Rows are points. The window is the flat piece filled in between its corners: a triangle in 3 columns, a solid with four corners in 4, and so on. A path goes straight from each point to the next, and from the last back to the first. After which points does the path pass through the window?

Window (3 x 3):
[[-4.8  2.5  1.3]
 [ 1.4 -4.4  1.8]
 [ 1.6  1.4  0.3]]
Path:
(1): [ 2.2 -1.5 -1.0]
(2): [ 3.2 -0.8  1.7]
(3): [-2.7  0.2  3.1]
(4): [-4.1 -0.8 -0.8]
(5): [-0.4 -3.7 -1.0]
(6): [ 0.6 -1.3  5.2]
(7): [-2.2  4.6  2.4]
(8): [-4.7  3.2 -3.2]
Through the window after points: 5

Window:
[[-0.4 -2.7 -1.1  0.1]
 [-7.6 -0.9  3.2 -1.9]
 [ 3.1  0.1 -2.3 -0.7]
 [-3.8 -0.5 -1.7 -0.6]]
Path:
(1): [-4.2  0.4  1.2  2.3]
(2): [-4.2 -1.2 -1.5 -2.5]
(3): [-2.0 -2.6 -0.8 -2.2]
(4): [-2.0 -0.7  0.9  2.0]
(5): [-3.8 -0.2 -0.9  0.5]
(6): [-3.9 -1.5 -2.0 -3.4]
(7): [-5.8 -1.6  1.8 -3.4]
(8): [-6.5  0.1  2.7  0.7]
Through the window after points: 1, 3, 5, 7

Window:
[[ 0.3 -2.3 -2.5 -5.0 -1.0  1.2  5.0  1.2]
 [-0.1  3.3  4.2  6.2  0.9 -3.3  2.7 -1.5]
 [ 6.1 -5.0 -1.1 -9.4 -0.7 -3.7  0.5  5.1]
 [ 1.6  1.1  1.1 -2.7 -3.3  1.0  0.7 -1.2]
 [-2.5 -1.7 -3.1  1.1  5.7  6.5 -1.0  3.1]
 [-1.3 -0.1 -4.3  1.0 -2.4 -0.2 -0.9 -1.0]
 [-3.6 -2.0  0.5 -3.5 -0.3 -4.8 -3.3 -1.0]
 [ 1.5  5.1  1.7  1.2  6.0 -3.7  1.3 -0.7]]
Path:
(1): [ 2.8 -2.2  0.8  1.0  3.2 -2.6  2.2 -4.3]
(2): [-0.8  3.7  1.9  1.8  0.4 -1.7  2.0  2.0]
(3): [-1.5  1.3 -2.1 -5.0 -0.5 -3.3 -0.7  4.5]
(4): [ 4.2 -4.4 -0.8 -1.2  3.5  0.8  0.0 -3.7]
(5): [ 2.3  0.1  0.3  2.1  1.7 -1.3  2.3 -2.3]
(6): [-0.2  2.9  1.2  0.5  0.0 -1.0  1.5  2.1]
(7): [-1.2  1.2 -1.4 -1.7  0.3  1.0  1.3  5.5]
(8): [ 1.5 -1.8 -1.5 -1.5  1.6  1.8  1.8 -0.9]
(9): [ 1.0 -4.5  0.3 -0.5  3.6 -0.5 -0.3 -4.2]
(10): [-2.2  1.2 -2.0 -1.5 -0.3 -2.7  0.1  4.1]
(11): [ 0.2  3.0  0.0 -2.7 -0.1 -0.4  0.3  6.3]
(12): [ 4.5 -4.0 -1.1 -1.9  3.3 -0.6  2.2 -1.6]
(13): [ 0.7 -4.5 -3.0 -0.5  4.9  4.3 -0.3 -1.8]
(14): [-2.3  0.8 -1.3 -1.0  2.4  2.0 -0.7  6.0]
(15): [-1.2  1.6 -0.3 -1.5  2.2 -0.2  1.0  3.1]
(16): [ 1.9 -3.2  1.1 -1.7  3.8 -0.4 -0.3 -2.3]
Through the window after points: 1, 13

Window, 9 rows:
[[-1.9 -3.5 -5.3  0.6 -2.8  1.8 -4.9  4.8  1.9]
 [-5.3  1.1  2.4  0.1  1.7  2.1  2.2 -3.7  3.7]
 [-3.4  1.6 -0.6  0.3 -0.2  3.8  2.7  4.9 -1.4]
 [-2.1  3.3 -2.2 -5.7  0.6  1.0  5.9  1.5  2.7]
 [ 0.0  0.5  4.4 -1.7 -5.7 -2.1  5.3 -1.0  1.0]
 [-0.6 -6.5 -0.2  2.0  0.3 -6.6  0.7  4.5 -4.6]
 [-0.1  1.1 -4.9  2.6 -2.8  2.7 -1.9  0.4  1.7]
 [ 0.8  2.5  2.8 -5.8  2.9 -0.8 -0.2 -0.1  2.8]
 [-0.1 -1.7 -3.3 -0.4 -0.9  5.6  1.0  1.5  1.6]]
Path:
(1): [-0.2 -2.2 -1.5  1.7 -0.1 -1.7  2.1  4.8  0.7]
(2): [ 0.5  1.5 -1.3 -2.1 -0.2 -0.2  6.2  3.9  5.3]
(3): [-3.1  2.7 -2.0 -5.4  0.5  1.5  3.9  0.3  0.8]
(4): [-4.2 -0.6 -0.3 -1.1 -0.5  1.3 -0.2 -2.3 -0.2]
(5): [-0.4  0.5  1.9  1.8  1.5  1.4  5.0  1.9  5.6]
(6): [ 0.2 -1.8  0.1  3.5  0.1  1.6  3.2  4.1  4.8]
(7): [-1.7 -2.3 -1.4 -1.0 -3.5 -0.4 -2.9  0.2 -2.2]
(8): [-1.1 -0.3 -2.3 -3.7 -2.4  1.2 -0.1  1.9 -1.6]
(9): [ 0.7 -0.4 -1.4  1.2 -0.7  0.5  0.3  4.6  2.4]
(10): [-0.7 -0.1  0.7  0.4 -2.3  1.1  3.3  2.1  2.9]
(11): [-1.9  0.6 -1.8 -4.2 -1.3  2.3  1.0 -0.6 -4.5]
(12): [-1.5 -3.0 -1.3 -4.0 -1.8  0.3 -1.3  1.5 -5.6]
Through the window after points: 2, 4, 10
